Each point is reached from the start by the listed moves, each made once or not at all, plus a little noise. Is the number of moves made odd or even? Then give how often each move was made.
In the rows, zero is written as 128.

Moves:
(1): [141 129 186  70  86]
(2): [125 197 131 135 160]
Start: [158 101 122  93 128]
Points:
[170 102 181  28  88] -> odd (1, 0)
[148 173 121  91 165] -> odd (0, 1)
[164 169 180  42 120] -> even (1, 1)

Moves:
(1): [127 158 150 123 129 150  70 155 168  97]
(2): [172 180 134  97  71 137 136  88 106  76]
(3): [ 99 152 194 137 105  98 140 104 135 155]
(4): [142 121 110 146 108 146 161 142 168 173]
(5): [112 159 115 154 142 112  95 114 147 126]
(6): [102 106  91 115 124 170 124 112 121 116]
(7): [153 131 166 108 158 112 136  93 138 190]
(8): [127 176 136 113 158 179 159 195 111 159]
Start: [148 106 147  85 162 113 151 107 158 134]
Points:
[143 134 157  39 219 184 184 116 141 217] -> odd (0, 0, 0, 0, 0, 1, 1, 1)
[159 146 133  86 181 182 210 184 175 208] -> even (0, 0, 0, 1, 0, 0, 0, 1)
[117 234 209 117 164 156 133 170 249 196] -> odd (1, 0, 1, 1, 1, 0, 0, 1)
[213 236 169  58 159 156 202  98 188 218] -> odd (0, 1, 0, 1, 1, 0, 1, 1)
[149 171 103  64 118 141 121  35 148  67] -> odd (0, 1, 0, 0, 1, 1, 0, 0)

Moves:
(1): [132 161 100 133 109 102  69  97 110 134 135 142 141]
(2): [106 142 118 135 126 128 115 121 140 133 150 109 105]
(3): [111 108 147 137 111 139 112 136 141 129 133 116 113]
(4): [ 89 140  89 166 122 163 114 115 139 114 110 112 123]
(5): [120 153 130 118 115 106  90 147 160 133 107 156  96]
(6): [140 121 121 134 178 136 121 126 127 112 121 120 136]
(7): [149 127 106 115 116 158 126 121 139 184 123 122 132]
(8): [133 108 129 171 120  84 145 141 122 157 126 136 110]
(9): [130 146 151 141 134 131 155 124 160 147 146 147 144]
(10): [ 92 140 133 121 136 119 128 109 104 139 125 125 153]
(11): [175 104 151 143 145 110 173 108 120 118  96 122 130]
(12): [142 129 140 128 117 140 135 114  92 139 121 150 114]
Start: [ 80 123 146 103 118 145 155 139  95 115 123 149 113]
Points:
[ 73 155 118 176  77 157 149 139 139 222  87 204  66] -> even (0, 0, 0, 1, 1, 0, 1, 1, 1, 0, 0, 1)
[143 157 175 168  93  49 155 103  97 173  89 236  79] -> even (1, 0, 0, 0, 1, 0, 0, 1, 1, 0, 1, 1)
[129 111 170 174 132 108 168  63  58 227 100 178 135] -> odd (1, 0, 1, 0, 0, 1, 1, 1, 1, 1, 1, 1)
[ 14 185  78 189  82 136 110  71 110 230 146 148 128] -> odd (1, 1, 0, 1, 0, 0, 1, 1, 1, 1, 0, 0)
[101 158 153 148  46 109  95 124 125 249 119 226  69] -> odd (1, 0, 1, 0, 1, 0, 1, 1, 1, 0, 0, 1)

Moves:
(1): [121 156 143 125 129 138 131 138 123 119 128 144 112 133 135 146 123 137
 133 134 140]
(2): [130 126 144 125 109 132 112 146 133 137 124 125 142 131 124 131 122 123
 123 133 116]
(3): [134 125 107 137 142 133 112 131 115 112 124 117 117 136 122 155 112 148
 160  96 106]
(4): [125 142 148 119 128 116 124 140 103 100 150 129 150 127 145 123 146 135
 132 127 116]
(5): [144 104 129 126 124 121 143 142 130 134 124 128 141 128 145 134 133 125
 127 127 130]
(6): [103 118 130 125 117 142 124 139 143 102 136 130 122 136 119 117 126 142
 129 136 130]
(7): [131 125 130 111 127 122 120 136 123 131 110 129 131 121 122 130 138 127
 137 123 131]
(8): [165 124 121 104 132 127 128 148 139 120 120 111 111 135 113 132 132 112
 134 140 129]
(9): [ 92 138 131 134 127 154 138 112 120 111 136 139 161 136 113 126 108 111
 141 150 126]
(10): [162  93 115 133 128 124 121 140 141 120 131 124 119 100 131 157 123 125
 133 112 144]
(11): [129 135 125 141 136 130 113 126 151 126 133 127 149 138 109 127 140 127
 147 132 137]
(12): [157 125 140 123 120 125 101 139 139 132  92 101 121 124 148 132 129 118
 126 117 136]
(13): [175 139 130 146 101 102 151 148  51 148  91 132 156 125 141 139 127 129
  80 153 138]
(14): [130 106 132 104 138 155 108 154 134 151 112  96 138 118 138 142 139 130
 139 133 142]
(15): [116 127 121 112 120 135 118 110 134 124 139 132 119 140 123 118 110 138
 159 132 142]
(16): [100 116 103 117 153 152  78 120 184 108 156 143  94 160 115 117 118 114
 157 116 141]
(17): [ 89 139 135 152 138  73 158 125  97 133 141 130 141 128 100 116  93 134
 114 131 141]
(18): [ 98 144 124  92 104 147 116 144 138 130 121 114 148 136 136 115 136 122
 123 110 124]
(19): [118 122 130  90 138 123 109 137 156 120 121 119 151 119 141 144 127 146
 122 156 131]
(20): [120 129 138 136 121 128 151  99  92 124 136 136 125 147 113 138 125 131
 109 120 129]
Start: [148 116 134 122 145 124 114 112 151  75 148 108 139 141 141 141  91 163
 145 113 133]
Points:
[ 76  82 163  44 136 163  44 173 204  64 137  71 193 161 140 199  33 145
 160 113 195] -> even (1, 1, 0, 0, 1, 0, 0, 0, 1, 1, 0, 1, 0, 1, 0, 1, 1, 1, 1, 1)
[139  68 129 129 119  69  94 149  64   7 174 128 161 185 104 173  27 199
 168  79 157] -> even (0, 1, 1, 1, 1, 1, 1, 0, 0, 1, 0, 0, 1, 0, 1, 1, 1, 0, 0, 1)
[161 101 166  45  98 103  68 193  91  82 122  43 182 202 145 141  68 134
 127 118 181] -> even (0, 1, 0, 1, 1, 0, 0, 1, 0, 0, 0, 1, 1, 1, 1, 1, 1, 1, 0, 1)
[ 93  96  98 111 180 104  91 112 148   9 169 110  84 211  51 147  36 183
 189  81 144] -> odd (0, 0, 1, 0, 0, 1, 1, 1, 0, 0, 0, 0, 0, 0, 0, 1, 1, 0, 0, 1)
